Rows are points. Each copy is the shape, with its points in the same order, turned, moved and blurred by noise. Some copies are also mirrored. Which?
In the rows, zero is written as 128.

Shape (7 x 3):
[[164  99 140]
 [167 108 145]
 [168 180 126]
 [139 116 128]
 [118  89 125]
 [ 86  91 169]
 [149 162 132]]
Copy 1:
[[146 101 113]
 [158  97 117]
 [189 163 144]
 [135 124 123]
 [102 118 105]
 [ 76 102 152]
 [164 150 145]]
Copy 1 is: only turned
Copy 2 (7 x 3):
[[156 103 153]
 [153 111 157]
 [149 185 157]
 [137 119 132]
 [132  93 110]
 [ 80  78 125]
 [134 163 147]]
Copy 2 is: only turned
Copy 3 (7 x 3):
[[149  89 132]
 [155  92 129]
 [168 145  81]
 [131 110 127]
 [100  96 134]
 [ 92 130 180]
 [156 146  97]]
Copy 3 is: only turned
Copy 4:
[[151  93  99]
 [161  98  98]
 [177 170 101]
 [137 113 113]
 [115  94 123]
 [135  77 174]
 [163 157 115]]
Copy 4 is: only turned

Shape (9 x 3):
[[151 155 136]
 [121 153  87]
 [102 133 128]
 [118 175 140]
 [156 127  93]
 [ 96 132 160]
 [ 91 124 161]
 [160 112  90]
 [164 175  87]]
Copy 1, 9 rows:
[[149 164 128]
 [160 128 172]
 [113 132 155]
 [129 175 156]
 [165 113 131]
 [ 88 143 148]
 [ 80 140 146]
 [170  96 123]
 [198 148 149]]
Copy 1 is: mirrored
Copy 2 (9 x 3):
[[ 96 130 134]
 [122 157  92]
 [147 139 130]
 [113 164 149]
 [106 116  88]
 [154 133 160]
 [165 130 161]
 [109 103  80]
 [ 74 155  90]]
Copy 2 is: mirrored

Shape (8 x 4):
[[ 79 102 125  68]
 [152 158  99 122]
 [137 126 171 168]
 [112 156 129 170]
 [153 127 131 164]
 [151 111 118 162]
 [149 160 128 168]
 [144 151 117 144]]
Copy 1, 8 rows:
[[122 145 158  54]
 [121 185 108 138]
 [ 90 116 143 168]
 [ 67 139 104 146]
 [116 132 109 167]
 [127 123 100 156]
 [ 92 156 105 170]
 [104 160 112 151]]
Copy 1 is: only turned
Copy 2 (8 x 4):
[[142 147 128  55]
 [148 150 107 166]
 [112 104 182 161]
 [ 83 128 134 162]
 [134 108 140 175]
 [132  90 126 164]
 [118 126 141 186]
 [126 133 130 168]]
Copy 2 is: only turned
Copy 3 (8 x 4):
[[ 72 142 200 112]
 [156 147 122  98]
 [152  88 141 170]
 [153 143 126 172]
 [146 102 106 142]
 [128 104 101 132]
 [168 127 113 145]
 [156 136 126 126]]
Copy 3 is: only turned

Shape (11 x 6):
[[126 132 122 133 123 150]
 [136  87  78 160  95 102]
 [145 132 138 163 115 176]
 [144 123 190 125 141 141]
 [118 142 187 135 106 157]
 [160 128 155 153  84 147]
 [119 110 104  80 128 125]
 [ 93 138 116  67 148 102]
 [182 131 165 136 116 134]
 [ 98 137  89 118 163  92]
 [132 180 156 134 130 140]]
Copy 1, 11 rows:
[[131 167 144 133 117 145]
 [148 139 118 147  80  76]
 [148 170 141 133  86 175]
 [157 122 158 113 137 186]
 [125 142 177 103 108 184]
 [139 136 127 102  78 167]
 [131 160 135 116 162 100]
 [102 142 150 130 192 108]
 [152 122 112 110 110 179]
 [109 140 142 182 162 101]
 [ 97 141 141 136 125 188]]
Copy 1 is: mirrored
Copy 2 (11 x 6):
[[116 130 123 141 113 145]
 [150 200 134 109 129 131]
 [124 137 101 176 128 163]
 [148  78 138 152 149 169]
 [146  92 143 180 109 175]
 [169 132 109 169 117 162]
 [115 117 137  82 103 136]
 [106  89 171  85 101 111]
 [170 104  99 153 145 148]
 [ 96 133 170 102 134  91]
 [127  90 129 180 116 119]]
Copy 2 is: mirrored
Copy 3:
[[129 115 152 137 151 136]
 [190 102 172 118 158  73]
 [103  99 191 138 155 137]
 [ 80 119 149  97 115 127]
 [ 88 145 171 128 113 143]
 [121 103 197 121 116 129]
 [166 119 103 113 140 125]
 [159 140  68 129 123 116]
 [101  82 173 104 102 122]
 [145 120  86 147 152  75]
 [ 92 115 138 164 107 129]]
Copy 3 is: mirrored
Copy 4, 11 rows:
[[116 146 144 116 134 145]
 [154 137  93 155 175 180]
 [125 158 158  94 121 176]
 [110 133 195 148  96 158]
 [111 107 176 105  90 158]
 [160 128 159 113 105 181]
 [126 129 148 150 167 104]
 [ 96 117 134 163 143  74]
 [154 148 176 144  94 165]
 [ 89 147  97 168 142 107]
 [114 142 147 117  75 129]]
Copy 4 is: only turned

Shape (14 x 8):
[[140  71  91 125 157 104  67 117]
 [108 160  77 139 155 141 163 168]
 [125 147  95  94 138 143 136 166]
 [120 153 119 124  79 146  93 129]
 [160 140  89 132  91 121 111  94]
 [181 142  77 126  71 132 126 145]
 [128 149  87 124 156 113 155 156]
 [117 129 140  91 145 164 156 100]
 [108 158 102  85 123 104 167 158]
 [135 155 152 143 127 154 124  81]
 [125  90  93 115 131 115 168 165]
 [162  86 203 107 139 113 135 143]
 [150 164 117 147 126 133 152 165]
 [115 162  93  86 139 111 139 156]]
Copy 1 (14 x 8):
[[128 120 195 155 167 128  90  85]
 [116 182  79 146 160 156 126 126]
 [114 145  97 112 139 143 126 101]
 [150 122 117 151  78 123 148 101]
 [110 114 145 173 110 102 170 115]
 [ 72 136 143 135  92 130 174 122]
 [102 155  98 136 164 141 121 131]
 [159  96  92 120 175 128 173 109]
 [ 90 117  62 127 152 146 119 122]
 [174 114 116 157 137  98 172 137]
 [ 91 117 122 130 169 191 125 128]
 [157  53 160  84 158 141 124 167]
 [118 157 107 121 124 135 140 165]
 [ 99 128  75 124 147 133 112 106]]
Copy 1 is: mirrored
Copy 2:
[[ 73  93  79 126 152 135  87 145]
 [139 178  95 182 141 130 171 140]
 [124 180 109 156 109 132 133 146]
 [126 140 132 134 100 124 115  75]
 [ 97 112 102 121  97 154 149  85]
 [114 116 114 164  59 163 151 100]
 [122 157  96 159 127 126 172 157]
 [152 180 108  85 134 166 131 133]
 [143 178  92 135  90 103 162 151]
 [133 140 144  87 148 157 150  91]
 [159 131  69 156 109 136 135 174]
 [161 104 159  81 121 144 106 189]
 [140 142 140 165 117 138 171 134]
 [113 180  98 142 101 108 150 148]]
Copy 2 is: mirrored
